Rows are points. Each copy is the shape, with its points in the same order, stretched, turned, moved and blurred by noise. Some copies are also mirrored. Which?

Shape (8 x 3):
[[ -5  22  19]
 [-48   6  34]
 [-11  21 -14]
 [ 10 -13  16]
 [  6  50  -4]
 [-10   3 -10]
 [ -8   2  21]
 [  4 -23 -17]]
Copy 1 (8 x 3):
[[-18  29  16]
 [  0   2  56]
 [ 10  22  -1]
 [-31  -3   3]
 [ -7  57  -4]
 [  7   7  -1]
 [-19   8  16]
 [ -5 -23 -21]]
Copy 1 is: mirrored
Copy 2 (8 x 3):
[[ 20  -3  16]
 [-14   2  58]
 [ 13  18  -4]
 [ -3 -29   5]
 [ 46  20  -7]
 [ -3   6  -1]
 [  1 -13  20]
 [-22 -12 -18]]
Copy 2 is: only turned
Copy 3 (8 x 3):
[[ 14  27   6]
 [ 14  24  60]
 [-12  16   3]
 [ 27  -7  11]
 [ -4  43 -23]
 [ -5   2  14]
 [ 21  11  22]
 [  1 -28  14]]
Copy 3 is: only turned

Shape (8 x 4):
[[-40 -11 -12   8]
 [  8 -26  16   6]
 [ 20 -16   7 -20]
 [ -1  -2  19  10]
 [ 28  -6 -23 -44]
 [  1  -8  29  -2]
 [ 12  -7  22  25]
 [-24 -15  21  22]]
Copy 1 (8 x 4):
[[-28  11  28   6]
 [ -5 -23 -16  -1]
 [ 18 -36 -14  14]
 [  3  -2  -5  -9]
 [ 29 -45   8  38]
 [ 10 -18  -5 -16]
 [ -3  -1 -26  -6]
 [-19   9   2 -17]]
Copy 1 is: mirrored
Copy 2 (8 x 4):
[[ -5  15 -34  31]
 [ 11 -31 -15  10]
 [  5 -32 -15 -24]
 [  1 -20   5  17]
 [ 10 -15 -24 -60]
 [-12 -33  -1  11]
 [ 17 -25  14  24]
 [ -3 -15 -10  44]]
Copy 2 is: only turned
Copy 3 (8 x 4):
[[-16  -2  15  47]
 [ 24  -6  -8   5]
 [  7   3 -11 -28]
 [ 24   3  14   6]
 [-32  14 -26 -47]
 [ 21 -10  11  -4]
 [ 39  14  10   6]
 [ 24  -5  17  37]]
Copy 3 is: only turned
Copy 4 (8 x 4):
[[-36 -20   5  -2]
 [ 10 -13   4  36]
 [ 37  -7   2  13]
 [ -2   9   2  28]
 [ 54 -11  -9 -21]
 [  6   6  15  28]
 [  2   8  -5  45]
 [-29  -4  14  35]]
Copy 4 is: only turned

Shape (14 x 8):
[[  6  16  32   7 -27  13   4  -4]
 [ -9   4  31  -3  -2  14 -26  -6]
 [ 16  18  -5  34  -8  28  13   2]
 [-24  -6  27  -9  -3   7  -8  -6]
 [ -5  -5 -10  20  46 -32 -16  -8]
 [  4 -17  15  24 -17  18  28 -21]
 [-13  14 -27  21 -10  -5  35 -18]
 [  5  22  28 -13  -5   0  23  31]
 [ -5 -17 -14   2   6 -43 -14 -10]
 [-26 -30  -9 -15  33 -40 -13   9]
 [ -8   2  20   5   0  21   0  -9]
 [-26 -23 -21   6  18 -24 -30   6]
 [  2 -20   1 -30  14 -10 -19  24]
 [  2  -4  20 -24   6  23 -25 -27]]
Copy 1 (14 x 8):
[[  7  32  20  17 -19  -3 -10  -5]
 [-20   6  30  14   6  26  -5 -12]
 [ 20  10  -7   7 -25  13  -8   1]
 [-14   2  37   7  12  15  11  -6]
 [-16 -38  -9  23  31   9  12 -16]
 [ 19  -2  20 -17 -24  -9   0 -10]
 [  9  -9  -9  -2 -18 -19  30  20]
 [ 20  51   2  29  10  -8   4   5]
 [-22 -22   0  -1  30 -17   1   4]
 [-21 -27  12   8  60  -1  21   5]
 [ -3   5  23   3  -5  18   6  -9]
 [-19 -37  10   3  40  11   6  15]
 [-11  16   6  -1  52  15  -5   6]
 [-37   6  24 -21  14  37  -3 -26]]
Copy 1 is: only turned
Copy 2 (14 x 8):
[[ 23   6   4  -8   5  16  19   2]
 [  0  11 -22  -3   8  19   4  21]
 [ 43 -15 -14 -10  13  -4   4  -1]
 [-12  11 -12 -11   6   5   3  23]
 [  0  -3  -8  28   4  -9 -40  16]
 [ 15 -28   6 -27  25   0   3  14]
 [ 27  -3  18 -25   0 -26 -17   2]
 [ 14  27  12  18   2 -11  33 -20]
 [ -9  -9  11  14 -21   1 -37   0]
 [-35   0  -4  24 -14 -17 -26  11]
 [  6   3 -14 -15  20   2   6  16]
 [-12 -13 -20  11 -26  -8 -35  21]
 [-26   8 -14  22  -3  -1  -2 -18]
 [-20  15 -23 -19  37  19  -8   2]]
Copy 2 is: mirrored

Shape (16 x 11):
[[-28 -31   5 -40  32 -10 -21   8 -22 -24  30]
 [  0  -8 -21 -24  -4 -26 -40 -17 -17   2  -5]
 [-21  34  -9  -4  25  30 -20  12  24  -4  19]
 [ 27  33  22  16  30   8  19  18  -2  -8   5]
 [ 26 -13 -24 -28   3   9  10  20 -14  37  12]
 [ 29  -4 -10  25  30   6 -19 -16 -23  14   4]
 [ 17 -15  26  -2  -7  30  25 -25 -17 -34  28]
 [ -8   7 -39  -6  -9  12  -1  44   2 -18  -6]
 [ 22   4 -42 -13 -18   9  10  40  -1 -10 -19]
 [ -9 -20 -15 -18  41   3  11 -26  37  -1 -28]
 [-13  -8  20  18 -13  -8 -28 -23  26  24 -40]
 [  5 -32 -20 -40   6  27 -38  23 -12 -19  12]
 [  6  21  -4 -18  -6   3 -30  -7  40   6 -13]
 [ 23  15  25  22  35 -35  -3   8  33  36 -29]
 [ 13 -11  -8  19   8 -20  16  14  25 -17  13]
 [ 21 -24  -3  28  32 -15  29  24  40 -28 -25]]
Copy 1 (16 x 11):
[[-11  15  34   3 -17  -9  -6 -15 -26 -16  46]
 [ -6  10  22  34 -22 -20 -19 -14 -20 -13 -23]
 [-17 -12   8  13 -24  -3 -24  18  44   2  24]
 [-14  11 -16 -16  23 -10  -7   2  38   9   6]
 [ 11  11   7  27  34  -8 -17  24 -38   4   2]
 [-35  -1 -14  35   7 -12   5 -17   6 -13 -17]
 [  2  20   1  -7   4  46  -1  -8   6  17  32]
 [ -2  23  -6  -2 -20  -2 -11  49 -13  -5   1]
 [  6  34 -19   1   1   1 -24  50 -30  -4 -18]
 [-18 -37 -19   6 -31   8 -40 -18 -15  -2  10]
 [-42 -40  15  -2 -24   4 -13  -5   4  13 -48]
 [-20  34  28  23 -10  13 -35  16 -29 -23  15]
 [ -7 -18  16  13 -20   7 -47   9  26   2 -17]
 [-27 -40  -7 -20  23 -29 -16  -8  23  -9 -29]
 [ 11 -14 -14 -16  -3  16   2  15   3 -23   3]
 [-20 -16 -38 -41  -2  16 -11  19  -6 -28   1]]
Copy 1 is: only turned
Copy 2 (16 x 11):
[[-21 -49 -32 -31  20   0 -41 -19 -10   2  -6]
 [ 11  -9  -8 -30 -12  -8 -37  -2  17  -6 -22]
 [  4  -2  18 -17  16 -11  -8 -31 -43  30 -16]
 [-13   0  19   6   4  24   9  14 -39  20 -30]
 [ -7 -20 -14  13 -29   4 -17 -15  16  34   4]
 [ 17  13  -3   5  13  18  -8  -1   8  14 -36]
 [-45   3   2 -17  17  30  24 -24  11  -4 -19]
 [ -8   1   7   6 -13  -7 -24 -19 -37  -3  27]
 [-20  10  10  11 -32   1 -21 -10 -14  -8  18]
 [-20  16 -20  -2  30 -46 -17   1  -6  25 -17]
 [ 31   7  34 -16  25 -31 -17  29  18  13  -7]
 [-20  -8 -10 -14   0  11 -45 -37  -1  16  22]
 [  6  12  23 -34  -3 -18 -17   3 -11  40  -9]
 [ 29   6  12  -8   5  -8  -5  60 -15  39 -24]
 [ -7  16 -19 -23   0   2  14  14 -22   0   6]
 [-21  27 -17  -4  20  -5   6  37 -28  -1  12]]
Copy 2 is: only turned
Copy 3 (16 x 11):
[[-18   5   2  15 -42   0  30 -40  28 -55  25]
 [  4   9   7 -42 -35  11 -27 -38  13 -10   5]
 [ -2   0  27 -19  22 -21  35   1  -3  29  24]
 [ -1 -28  -2  -3  -6 -41  19  31  -8   8 -15]
 [ 16   3  -3 -40 -54  -8 -40  15  49   5  23]
 [  4 -41  19 -26 -17  -8  -9  10  11 -29   4]
 [  9 -37 -48  43  -9   9  20   4  -8  -5  21]
 [-43  33 -18 -39   7 -12  -4  19  19  16   4]
 [-20  26 -26 -51  -8   1 -29  31  30  31 -11]
 [ 34  24  38   8  12  13 -10 -14  47 -10 -11]
 [  9  23  47  -5  -3  18 -57 -12 -23  12   8]
 [-25   7   4 -27 -35  30  17   0  19   4  14]
 [ 12  10  28 -31  -1   5 -14 -18   6  59  -4]
 [ 14  -5  57  -6 -24 -38 -49   4   4   8 -25]
 [-37 -13  -5  16   1 -18 -21  -5  32   1 -10]
 [-39   6  21  23  16  -9 -17  23  33  -4 -37]]
Copy 3 is: mirrored
